Each point is reached from the start by the listed moves, each made 0, 1 or 2 times, or once backwards (-1), plus a little noise. Say if it took an odd or an even number of moves. Then give how often each move was made.
In the rows, 128 means zero.

Moves:
(1): [121 137 130]
(2): [124 160 112]
(3): [114 125 106]
Start: [124 135 125]
Points:
[131 203 114] -> odd (0, 2, -1)
[113 177 110] -> even (1, 1, 0)
[ 96 129  80] -> even (0, 0, 2)
[ 80 149  85] -> even (2, 0, 2)

Moves:
(1): [109 155 117 140  92 107 118]
(2): [118 120 159 133 181 117 120]
(3): [131 108 133 132 118 119 125]
(4): [140 156 132 145 145  79 132]
(5): [112 113  99 135 113 136 129]
(6): [120 131 130 118 116 149 153]
Start: [125 128 142 138 119 131 136]
Points:
[ 42 147 134 197 118  45 129] -> odd (2, 2, 1, 1, 2, 1)
[136 110 177 137 230 128 117] -> even (-1, 1, -1, 0, 0, -1)
[ 92 148  85 153 104 127 170] -> odd (0, 0, -1, 1, 2, 1)

Moves:
(1): [141 146 123 129 118 119 142 126 121 112 116 119]
(2): [103 113 137 132 124 148 124 108 135 121 123 142]
(3): [119 133 128 131 123 133 134 124 153 154 116 150]
(4): [121 135 133 109 147 120 124 135 108 117  95 108]
(5): [140 128 146 135 138 118 106 123 144 108 138 145]
(6): [121 132 139 152 128 117 148 108 134 133 145 116]
(7): [117 119 134 130 112 119 130 124 131 138 133 138]
(8): [127 114 145 141 126 144 138 145 151 124 125 122]
(9): [131 124 115 114 130 131 152 134 116 122 125 134]
Start: [120 126 136 138 123 119 132 137 128 106 121 123]
Points:
[136 179 166 146 123  19 200 121  92  62  89  72] -> odd (2, -1, 0, 2, 1, 2, 2, 0, 1)
[113 184 156 168 149  92 195 146 127 125  58  19] -> odd (1, -1, 1, 2, -1, 2, -1, 1, -1)
[155 105 168 184 134  65 161 117 145  82 237 148] -> odd (-1, -1, -1, -1, 2, 2, 1, 0, 2)
[100 101 188 199 104 155 100 110 229 118 146 187] -> even (0, 1, 1, -1, 1, 0, 0, 1, -1)
